Every row gives one point. The window is the flat piece filled in between its corners: a triangle in 3 columns, a solid with four corners in 4, and so on. A path goes straight from each point to the next, and from the last back to the first. After which points does the path pass through the window?

Window (4 x 4):
[[-48  13  53  10]
 [ 33  37   7 -64]
 [-20   7  -4  -6]
 [ 18  -8 -22  37]]
Path:
(1): [ 23 -21  -6  12]
(2): [ 19  68 -12  -3]
(3): [-24  15  -9  22]
(4): [-11 -18  17   5]
(5): [-22 -20  55 -35]
(6): [  3  36  23 -15]
(7): [-42  36  47  15]
(8): [-39 -24  44  -6]
Through the window after points: 7

Window (8 x 8):
[[ 58  35 -35  61 -57  21  -1 -21]
 [ 31  26  13  22  -7  53  -4  23]
 [  4 -20 -32  21 -19  11  50 -28]
 [ 55 -35  12  32  -3  15 -12 -18]
 [ -3 -15   6  37 -66  34  20 -58]
 [-38  25 -50  -8  11 -10 -27  12]
 [-44  -6 -21 -95 -10 -16  18 -16]
 [-36  68  45 -37   0 -30  13  22]]
Path:
(1): [-18  47 -17 -51  14   6  15 -48]
(2): [ -7   5 -15 -23  -1  10  17 -53]
(3): [-30 -16 -15 -31 -52  -3  19  27]
(4): [ 24 -26  -3  39 -71  17  14  28]
(5): [ 19  32   2 -15  -3  23  25 -85]
(6): [-12  16   7 -45  -9   3  36 -57]
(7): [-20 -32 -28 -51 -45  -4   0  35]
(8): [-21 -33 -23   3 -65  -8  22  12]
(9): [  7  18 -18  20 -20  11  -2 -44]
(10): [  4  13 -11 -15  11  19   6 -36]
(11): [ 10 -33   8  -7 -47 -17  -7  43]
(12): [  1  -9 -17  16 -26   5   8   9]
(13): [ 20  22  -5  -8  11  28  -8 -24]
(14): [  0  52  -6   7  12   8  -4 -25]
(15): [-16  -4   9 -32 -42   1  11  52]
(16): [-14 -27 -20 -33 -46 -10   9  11]
Through the window after points: 2, 10, 12, 14, 16

Window (11 x 11):
[[ 56  40 -21  28  -2  21  11   8  41 -18  51]
 [-30 -21  37  -9  31  49  -7 -57  -4  33 -28]
 [ 45  48  30  51 -42   6  -5  30  20   2  -8]
 [-28  -1  25 -65  66  39 -23  10  -8  12 -60]
 [ 24   8  21 -61  -9  26   8 -48 -45   8 -31]
 [ 42   9  15  57   7   1 -22  15 -19 -57  33]
 [  0   1   6  35 -34  27  46  51  21 -48  18]
 [-64  22  41 -56  49 -26  14 -42   2   7 -50]
 [ 39   1 -20  65  20 -11  42  44 -10   5   9]
 [-57  45 -11 -24  11  40 -12 -26 -43  19 -27]
 [-55 -57 -44  36 -42 -84  -7 120  62   6  45]]
Path:
(1): [ -7   3  -3  25  15  11  -1 -14   9 -17 -36]
(2): [-19  10  25 -17  13  25  20   9 -23  28  16]
(3): [ 10  40  23   8  11   2  33  25 -26  33  40]
(4): [ 27 -18 -34  28  11  20 -12  -1  52 -41 -22]
(5): [-17  -1 -26  15 -19  -3 -33   8  23  -9 -64]
(6): [-14  13  35 -13  17  13  33   8   5  13  13]
(7): [  3   9   6  -4  12  12  14  24 -16  -1  20]
(8): [ -1  -5 -19  22   1   3   8   7  24 -18 -10]
(9): [-27   5 -18  -4   0  22   5 -35  28 -17 -76]
(10): [-20 -10  40  -2  23  26  -5 -11 -23  22  -4]
(11): [ 13  24  38  16  16  17  27  21 -15  -4  37]
(12): [ 26  -1 -27  21  -7   2   8  10   8 -12 -12]
(13): [-26   2 -18  -5   5  20  -4   0   2   0 -33]
(14): [-11  22  50  -4  23 -11   5  28 -29  36  50]
(15): [ 19  15  66 -36  12  36  20  49 -21   7  44]
(16): [-11  17  -7  24  12   0 -14 -18  -7 -20 -13]
Through the window after points: 1, 3, 11, 13, 15
